Every row gives one point. Each copy is the shape, with its points in the same order, turned, moved and blurred by noise. Say if it was mirrored as well.

Shape (8 x 2)
[[ 40 -28]
 [ 23 -27]
 [  0  26]
 [ 13  69]
 [-89  55]
 [ 12 -28]
 [ 15  -1]
 [-61  69]]
Copy 1 (8 x 2)
[[-47 -23]
 [-23 -20]
 [ 20  16]
 [ 34  51]
 [110 -12]
 [-13 -30]
 [ -5 -14]
 [101  23]]
Copy 1 is: mirrored
Copy 2 (8 x 2)
[[-21  65]
 [-18  40]
 [  0  -5]
 [ 36 -23]
 [-31 -98]
 [-35  30]
 [ -2  28]
 [ -4 -84]]
Copy 2 is: mirrored
Copy 3 (8 x 2)
[[ 73   9]
 [ 48   5]
 [ 15 -35]
 [  3 -71]
 [-80 -13]
 [ 39  21]
 [ 37 -10]
 [-53 -30]]
Copy 3 is: mirrored

Shape (10 x 4)
[[-38 -75  -7  59]
 [ 14 -27 -12  -3]
 [ 17 -29  48 -27]
 [ 41   9 -36 -17]
 [-10 -50   5  56]
 [ -8 -45  80  14]
 [-38 -13  63 -45]
 [117  23  24 -26]
 [-17  42 -53 -19]
 [ 33  68  -1 -27]]
Copy 1 (10 x 4)
[[-56 -79  12  40]
 [  0 -46 -10 -27]
 [ 48 -60 -25  14]
 [ 14 -13  -8 -66]
 [-21 -64  30  23]
 [ 42 -77   2  67]
 [ 38 -19 -64  51]
 [103 -23  23 -74]
 [-28  40 -32 -27]
 [ 54  43  -6 -41]]
Copy 1 is: mirrored
Copy 2 (10 x 4)
[[  8 -97 -26  81]
 [ 22 -31  -8  -4]
 [  2 -38  45 -11]
 [ 30   3 -24 -21]
 [ 21 -58   0  70]
 [ -2 -50  80  32]
 [-55 -37  55   5]
 [106  34  44 -53]
 [-21  19 -61  13]
 [ 28  51   0 -17]]
Copy 2 is: only turned

Shape (11 x 8)
[[ 25 103  44  -5  -1 -32   4  44]
 [-53  10 -69  17  -5   7  60 -37]
 [ 15 -61  38  26  49 -50 -15 -18]
 [  8 -32  32 -49  50 -20 -21 -20]
 [  2 -70  -3 -38  24 -22 -31  32]
 [-22  65   7  18 -27 -31  -9  48]
 [-41 -33 -32  31 -51  66  65 -44]
 [ 27  86  18 -20 -55 -64 -31  11]
 [-13 -67  54  -8  81   0 -50 -21]
 [ 24  80  -5  19  -5 -14 -53   9]
 [ 71  79   5   2   0 -33 -14  44]]
Copy 1 (11 x 8)
[[-33 109  57  -7 -53  -1  12  33]
 [-47   6 -70  68   1  17  67  13]
 [  5 -46  61  28  20 -61  19  20]
 [-16 -21  45 -32  43 -26  10   3]
 [-16 -50   4 -32  19 -38 -10  62]
 [-56  66   7  27 -63 -13  -7  44]
 [-23 -54 -65  61 -47  57  59 -10]
 [-37  97   9 -26 -73 -54   3  -2]
 [-11 -61  69   8  62 -20 -27   8]
 [ -2  91   4  17 -31 -25 -34   5]
 [ 19 102  29 -14 -42 -25   6  46]]
Copy 1 is: only turned
Copy 2 (11 x 8)
[[-60  68  73  25   0  22  47   4]
 [ 54  53 -84   2  -4   9  30  22]
 [ 23 -37  13  71  38 -67   7  -6]
 [  3 -22  20   0  58 -54  -8 -28]
 [-10 -76  -9   6  16 -36 -11  -1]
 [-47  43  25  30 -40  16   9  28]
 [121  17 -41 -11 -34  35  20  24]
 [-62  57  52  13 -60  -4  24 -45]
 [ 29 -49  22  37  76 -58 -55  -1]
 [-48  57  31  52 -16  33 -16 -32]
 [-69  29  52  48  -1  41  53 -37]]
Copy 2 is: mirrored
Copy 3 (11 x 8)
[[-14 104  57   2 -12 -37  10  20]
 [-64 -15 -60  20  12   4  49 -25]
 [ 44 -44  23  62  29 -88 -11 -20]
 [ 19 -37  30  -9  51 -67 -31 -16]
 [ 17 -56  10  -1  22 -58 -55  39]
 [-49  59  28  28 -21 -40   4  35]
 [-40 -72 -26  38 -32  51  49 -24]
 [-36  85  28 -12 -53 -74 -20  -6]
 [ 37 -63  49  52  76 -47 -53 -22]
 [-17  87   4  30 -16 -29 -39   9]
 [ 23 102   8  -1 -24 -40 -13  17]]
Copy 3 is: only turned
Copy 4 (11 x 8)
[[ 66  82  38  -8 -29 -23  -6   2]
 [-38  41 -85  26  14  48  60 -11]
 [-36 -45  20  28  48 -39 -12 -22]
 [ -9 -35   9 -38  41 -15   3 -44]
 [-24 -64 -17 -41  17  -8 -29   5]
 [  7  71   5   4 -45   4 -15  24]
 [-28 -16 -55  54 -20 106  71 -20]
 [ 30  69   9 -15 -83 -44 -16 -38]
 [-41 -52  44 -21  76  12 -30 -39]
 [ 31  73  -8   9 -30  -1 -57 -41]
 [ 86  49  -6   7 -27 -33 -40 -11]]
Copy 4 is: only turned

Shape (15 x 11)
[[-22  40  26 -55  -6  -3  68  11  32  28 -46]
 [  1 -14  20 -31 -20   4  -6 109  40  13 -14]
 [ 62 100  -8  69  38  51  17 -66 -53 -34 -18]
 [-44  17  35  49 -66  81   5   4 -76 -40  25]
 [-74 -51  36 -15 -42  26 -27 -67  49 -41 -48]
 [-32 -26  13   1 -47  72 -20   4 -52  65  66]
 [ 43  51 -33  59 -19  19  21 -79 -60 -80  67]
 [  3  41 -20  77  -8 -17  46  13 -40  18 -14]
 [-61 -12  64 -15 -10  -9 -45   0  58   5 -30]
 [ -1 -27 105  -3 -93 -14 -43 -52  18 -33 -10]
 [ 64  68 -16  76   8 -23  52 -32  -7 -26 -17]
 [  7 -81  57 -30 -39   8  -9   2  27   5 -60]
 [  6  -2  53   1  46   8  50  15  34  52  26]
 [  1  13  21   8 -36  44  26  12  83  51 -11]
 [ 14  47 -15 -17 -11 -13   6  41   1  59 -21]]
Copy 1 (15 x 11)
[[ -29   44   28  -58   22   36   51    2   31   26  -30]
 [  -1  -55   22  -70   -1   17   -2   69   26   42    2]
 [  70   89   -6   99   58   46   18   20  -71  -11  -25]
 [ -22   -4   65   43  -37   65  -11   38 -101  -50    1]
 [ -38  -29   16   -2  -12   40  -38  -75   34  -90  -42]
 [ -45  -24   28   -8  -30   52  -36  -22  -99   36   58]
 [  71   58   -3   93  -11    7   42   -3  -94  -74   52]
 [  -9   31  -16   67  -17  -17   34   40  -44   31  -15]
 [ -50  -16   38   -7   -1    8  -56  -16   63  -10   -9]
 [  20    6   91    1  -66    0  -66  -57   20  -52  -24]
 [  61   66  -19   89    2  -15   53   23  -19    4  -20]
 [  -6  -66   34  -50  -18   -6  -24  -43    8   -2  -60]
 [ -11  -10   48   -4   41   14   50  -18   17   76   20]
 [  -3  -18    4   -4  -28   75   23  -11   41   51  -15]
 [  -1   33  -17  -29   -3   12   -1   39   -2   65    2]]
Copy 1 is: only turned
Copy 2 (15 x 11)
[[-21  68 -32 -68  20  36   8  20  48  25 -48]
 [ -7   1   2 -47   4   5 -23 120  27   7  -3]
 [ 11 103  -8 100  53  53  48 -31 -54 -68 -27]
 [-72  42  60  21 -66  59  26  20 -70 -56 -12]
 [-28 -39  68 -16 -26  52 -37 -38  60 -26 -79]
 [-56  10  34  19 -63  69 -19  18 -53  52  48]
 [  4  76  11  83 -24  10  41 -66 -36 -95  46]
 [-49  83 -17  62  -3 -27  38  30 -19   1 -26]
 [-29   5  71 -28  16  25 -64  26  51   7 -57]
 [ 38  31 121 -15 -67  26 -26  -7  31 -13 -57]
 [ 16 103 -21  83  26 -20  56  -1  13 -42 -24]
 [ 27 -41  52 -28 -20  28  10  31  38  32 -63]
 [-28  56  28 -12  52  32  33  31  44  55  23]
 [-21  47   3  17 -12  75  -7  65  79  26 -17]
 [ -8  64 -45   2  14   4 -28  55  -4  38 -17]]
Copy 2 is: only turned

Shape (15 x 12)
[[  62  -24   46   15   -6   20   12   -5  -12  -24  -36  -61]
 [  20   33  -99   39   19   15  -49    3   -1  -22   36   29]
 [  22   35  -61  -20   26  -38  -14  -12   33   13   -5   41]
 [  39   14   -7    1    4  -29 -121    8    7   -5   18   30]
 [  38   16   51   87  -41   13  -11  -28   30   -6  -26  -27]
 [ -25    1   -5  -15  -43    4   32    7  -32   12   21   26]
 [  88  -13   74   52  -17  -24    4   19   29  -24   11   -3]
 [  -7   -8   19   42  -27  -18   -1   10   22  -42  -20  -32]
 [ -55   35  -29  -26    2  -74   52  -18  -47    2   72  -33]
 [  42  -45   21   35  -23   30    6   20   59   15   24  -50]
 [ -56   47  -61    8   24  -25   69   64  -55   20   33   -8]
 [ -31   28   -5  -10   72   -1  -50  -11   15  -14   46   51]
 [ -64   64  -27  -45  -15  -21   68   59   -6  -19   43  -34]
 [  46  -46    7   38  -14   -2  -10    3   33  -58    2   11]
 [   6  -45   27   66  -20  -22   16   24   16    5  -34  -42]]
Copy 1 (15 x 12)
[[  73   -9   36    5  -21   37  -10   12   -2  -18  -67  -63]
 [  40   35  -87   61   31   21  -26  -15   27   19   43   -9]
 [  22   44  -53   -7   40  -25   13  -17   45   45    2    4]
 [  28   37  -17   23   13   -8 -105  -22   24   60   -5   10]
 [  49    9   46   66  -60   32    0  -31   37   27  -41  -63]
 [ -19   -9   -9   20  -18  -10   30   19  -25  -14    8    8]
 [  94   -2   75   35  -36  -31  -23    3   33   13  -18  -47]
 [  12    2   16   53  -11   -6  -13  -10   31  -27  -47  -66]
 [ -48   22  -10   -8   51  -38   39  -20  -69  -16   47  -66]
 [  54  -54    4   18  -54    0  -17   30   40   15  -11  -85]
 [ -35   28  -36   47   66  -14   67   69  -39   -7   41  -49]
 [ -13   -3   -3   11   77   21  -36  -19   47   28   48   13]
 [ -64   44  -13   -9   25  -27   41   58   -4  -55   45  -62]
 [  74  -31    4   47  -11  -19  -32  -18   43  -28  -28  -25]
 [  27  -31   22   63  -11  -13    8   17   16   13  -71  -81]]
Copy 1 is: only turned
Copy 2 (15 x 12)
[[ 64 -17  71  35  17  -7  31  -9 -12 -25 -25 -27]
 [ -3 -11 -87  38  32  17 -67  30  -9 -62   1 -17]
 [ -6  -4 -79 -15  53 -39 -28   6  17   3  -2  -2]
 [  1 -19  -8 -46  22 -35 -89  40 -18 -71  17  -2]
 [-32 -65  66  33  16  15  19  -3  -4 -34  10 -41]
 [-10  28 -39  -7 -28  16  28  -6 -45  10   9   8]
 [ 22 -54  66  28   4 -37  42  38  -1 -38  40   0]
 [-24   1  35  26 -11 -15  28 -12  20 -56 -14 -23]
 [ -6  96 -66  11  18 -19  34 -60 -36 -11  72 -24]
 [ 24 -30  48  58 -35  -1 -11  13  31  11  19 -36]
 [-24 114 -79  67  16  -2  33  20 -42  11  11 -11]
 [ -2  40 -36 -24  54  29 -58  12  23 -41  39  51]
 [-11 120 -66   6 -12  10  60  18  13  -4  25 -53]
 [ 25 -48   7  26 -26 -20   6   3  24 -65  -1  15]
 [-24  -5  61  67 -17 -34  21 -11   2 -13 -19 -12]]
Copy 2 is: mirrored

Shape (18 x 12)
[[-38  -1  34   1  62 -28 -43  13 -16 -59  41   2]
 [-42   4  17   1  17 -16 -21   2  45   3  86 -37]
 [-56  -4  -7   8  -1   3 -11 -38  11 -31 -16  11]
 [ -4  25 -25  48 -15  11  25 -27   1  29  -9   0]
 [ -9 -50  40 -29  24  36   1 -38 -10   8 -25   9]
 [ 25  27 -27 -72 -15  19  26 -46 -25  40  -5  22]
 [-36 -64  18   6  -5  10 -21   5  13 -50  34  46]
 [ 22   1 -54  -5   7 -12   0 -65  39  57  28 -13]
 [-29 -26 -15  -1  65  -2  16   0 -10   2  69 -17]
 [ -7 -31 -30   0  27  28  40 -78  20   7 -11 -29]
 [  6  -8  -4 -13  -8   1  -2 -11 -47  60  17  -9]
 [-79   3  51   1  44 -34  38  -7 -18 -26  47  15]
 [-41 -17 -30 -26 -22  -1 -30 -28  -1   2  10   6]
 [-15  36  12  -1 -15 -25 -33 -25  63 -20  23  15]
 [ 26   9  20 -13 -37 -51  -3 -40 -21   2  19  -8]
 [-40  12 -48 -47  10 -61  17  46   2 -36 -54  26]
 [ 21 -11  25  35 -60  34  21 -40  -7   8   5 -41]
 [  4 -18  11 -16  10 -31   3 -10 -32  41 -30   1]]
Copy 1 (18 x 12)
[[ -95   -2    6  -42   59    1  -40   16   15   -3   23    1]
 [ -47  -12  -31    2   15  -13  -11   -3   50   53   51  -41]
 [ -65  -12  -19  -19    0   48   21  -25   39  -24  -10   30]
 [   1  -22   -2   56    1   13   27  -25   27  -34   -1   20]
 [ -41  -47   31  -42   -3   67   42    0  -27   12   -7   13]
 [  34    0  -29  -17   15   26   83   -2  -39   -8   26   46]
 [ -78  -36  -24  -28  -30   47  -22   48   35  -10   10    8]
 [  34  -65  -32   15    7  -12   45  -36   21   28   12   30]
 [ -70  -50  -33    8   51   -9   23   32   13   16   16  -41]
 [ -18  -80  -12  -10   -3   19   61  -51   13  -17   -7  -15]
 [  -6  -14   -5   34    4   11   35   16  -36   32  -14   19]
 [-121    5   12    0   41   12   43   24   33   -6   45  -11]
 [ -32   -8  -59  -14   -4   27   20   -4   14   20  -14   38]
 [ -18    7  -19  -25    2   13   -8  -24   73    1   51   28]
 [ -13    8   10  -16  -25  -39   24   -2  -14   18   25   49]
 [ -29   57  -23  -52   49    5   48   46   59  -35  -56   38]
 [ -10  -13    7   21  -67    6   16  -33  -19  -17   11  -12]
 [ -21   -7   34  -11   19    2   44   16  -12   18  -26   37]]
Copy 1 is: only turned
Copy 2 (18 x 12)
[[-54  -4  27  -1  45  -2  23  -9  60   0 -14  58]
 [-45  -6 -20 -36  49  18  27  41  36  55  43  35]
 [-49  32   5   0  17  23 -31 -16  12  10   2 -18]
 [-10  27 -26  43  -7  32  29  10 -17  15  21 -42]
 [-15 -28  34 -29  30  19  12 -36 -40  12 -23 -25]
 [ 41  52 -16 -39 -32  -2  33 -18 -61  15  -2 -16]
 [-34 -19  19 -12  56   7 -41 -13  -4 -31  35  23]
 [  0  26 -91 -14  -1  18  30 -25 -29  55  34 -17]
 [-51   2 -34 -16  55  29  58  17  -6  -1  -1  42]
 [-48  25 -46 -20  24  31  31 -30 -36  12  -8 -68]
 [  1 -12 -11   5 -28   7  44  14 -58  34  -5  17]
 [-54  50  55  -1  76   7  34  26   7  12  -7  28]
 [-30  11 -20 -26  -5  14 -34  -7 -20  26   5  12]
 [  3  30 -10 -13  29  -2 -20 -15  54  44  41  -2]
 [-13  11   3   8 -15 -59  31  -7 -21  42  37  -5]
 [  6  69 -26  19  26 -42 -51  24   8 -20 -69  20]
 [-22 -25   8  10 -31   2  27  20 -21  13  55 -73]
 [  0  -4  -1  27   8 -22  20 -11 -48  33 -37   0]]
Copy 2 is: mirrored

Shape (18 x 12)
[[  37    3   58  -45  -14   -5  -21    7    5   -9   11   14]
 [ -30   21  -26    9   45    7   -9   31   14    0   13    4]
 [   4   25  -31    6   15  -11  -18   13   17    4 -121    6]
 [  -9  -10  -25    4  -12  -19    9  -12   20  -43   23   -8]
 [  -7   -6  -24  -17   22  -15   18   35    8    2  -76   -9]
 [  33   14   33   11  -12   24    1   19    9    5   17   -5]
 [ -29  -18  -29   -8   -6   49  -12   38   19    5    6  -32]
 [ -23  -15  -14    1  -13   -4   -7  -16  -10    8   21   -7]
 [ -28   -3  -14  -14  -14   21   14    1   15   -1  -14   22]
 [ -24    8    0  -51   -9   52   18   20    1   -4   22  -18]
 [ -27    2    2    5   19   -3  -17   10  -21  -47  -29   12]
 [ -11   48    0   -8  -14   23  -18   28   25    3   24    5]
 [ -18   -1   -2    8  -16   -9    9   30   -7    2  -22   16]
 [ -26   17   48   11    7   -9   -8   -4    0    0   19   -9]
 [ -29  -14   23  -19  -16   -6   -9   21   23    3   -1    6]
 [ -22  -11  -13   -4   -8  -16  -11   20  -20   -5   24   -6]
 [   6   10   78    3   -5   -4  -17   10    4  -13   15   22]
 [   0   -6   -5    8   31    2  -16   -4    2  -21   24   24]]
Copy 1 (18 x 12)
[[-16   2  42 -52  13  20 -48  -7  10   9   4  -5]
 [ 16  35  -1  38 -22  13  -7  29 -15 -23 -18  -3]
 [ 48  16 -10   3 -39 -59 -15 -32   5   2 -99 -34]
 [-24  10 -17 -19 -24  -8  25  24   2 -19  14  14]
 [ 19  -6  -6   4 -29 -30  14   2 -10   7 -65 -57]
 [  5  -9  19  -3 -15  33 -25 -16  40   5   9   5]
 [-31  -9 -21  39 -68  22 -20  25   2  17 -20  -9]
 [ -6 -17 -24  -2  -8 -13 -12  31 -11   4  12  24]
 [-24  -5 -15  11 -12   0  -3 -10 -22   5 -36  17]
 [-41 -10  -8  17 -33  39 -19 -13 -29  18  14 -20]
 [-11   0  24   6 -23 -43 -14   0 -17 -37 -18  -6]
 [  2  36  12  14 -38  30 -25  -7  -9  10  -4  26]
 [ 11 -24  28  10 -17 -12  11   0  -6  13 -25  11]
 [ -3  17  24  16  16 -18 -27   4  17   7  25  12]
 [-31   2  25   0  -5   0 -14  17  -2  31 -18   6]
 [ -2  -5  10   1 -25  -4  -8  39 -19   4   9  12]
 [-13  11  61  -5  24   6 -37  -8  29  -4  12  13]
 [ -7   5   1   0  -4   6 -24  29  -5 -46 -12  12]]
Copy 1 is: only turned
Copy 2 (18 x 12)
[[ 22 -21  46 -17 -27   0  31   2 -20   6 -44  -9]
 [ -7  21 -38   4  29   4 -12  15   6  54 -17 -21]
 [  6  12 -31 -19  73 -33 -14 -49  55 -28 -66  10]
 [ 19   7  -1   7   7  15 -10  36  22 -16  17 -39]
 [ -3  -3 -15 -21  81 -13  -5 -37  17 -12 -30 -27]
 [  9  -6  44   2  -4  -5 -23   6 -18  26 -19  12]
 [ -4 -31 -23   7  27  42 -59   1  -9  25 -21 -29]
 [  4  -9 -29  13  -8   7 -11  10 -15 -11  14 -17]
 [  6   1 -17 -15  23  43  -5  -8   5  -6  -4   6]
 [ -7  -7  10   9   7  69 -18 -16 -32  20 -21 -33]
 [ -3  -7 -18  28  43   6  31  21  23  -5 -32  -8]
 [-19  21   2 -11 -14  25 -28  16  -2  31 -40  -4]
 [-16  -6  -8 -15  40  -2  -1  11  -5 -10  -9   7]
 [-28 -10   7  15 -20  -8  18   7   6  24   2  -3]
 [-15 -33  -3 -27   2  15   7   5   2   6 -11 -11]
 [ -9 -10 -21   7  11   1  -5  33 -25  -4  -5 -28]
 [ -8 -23  40  -2 -24  -7  37  19   0  27 -23  19]
 [ 35   6 -18  13   8   0  16  30   4  30  -7  -9]]
Copy 2 is: mirrored
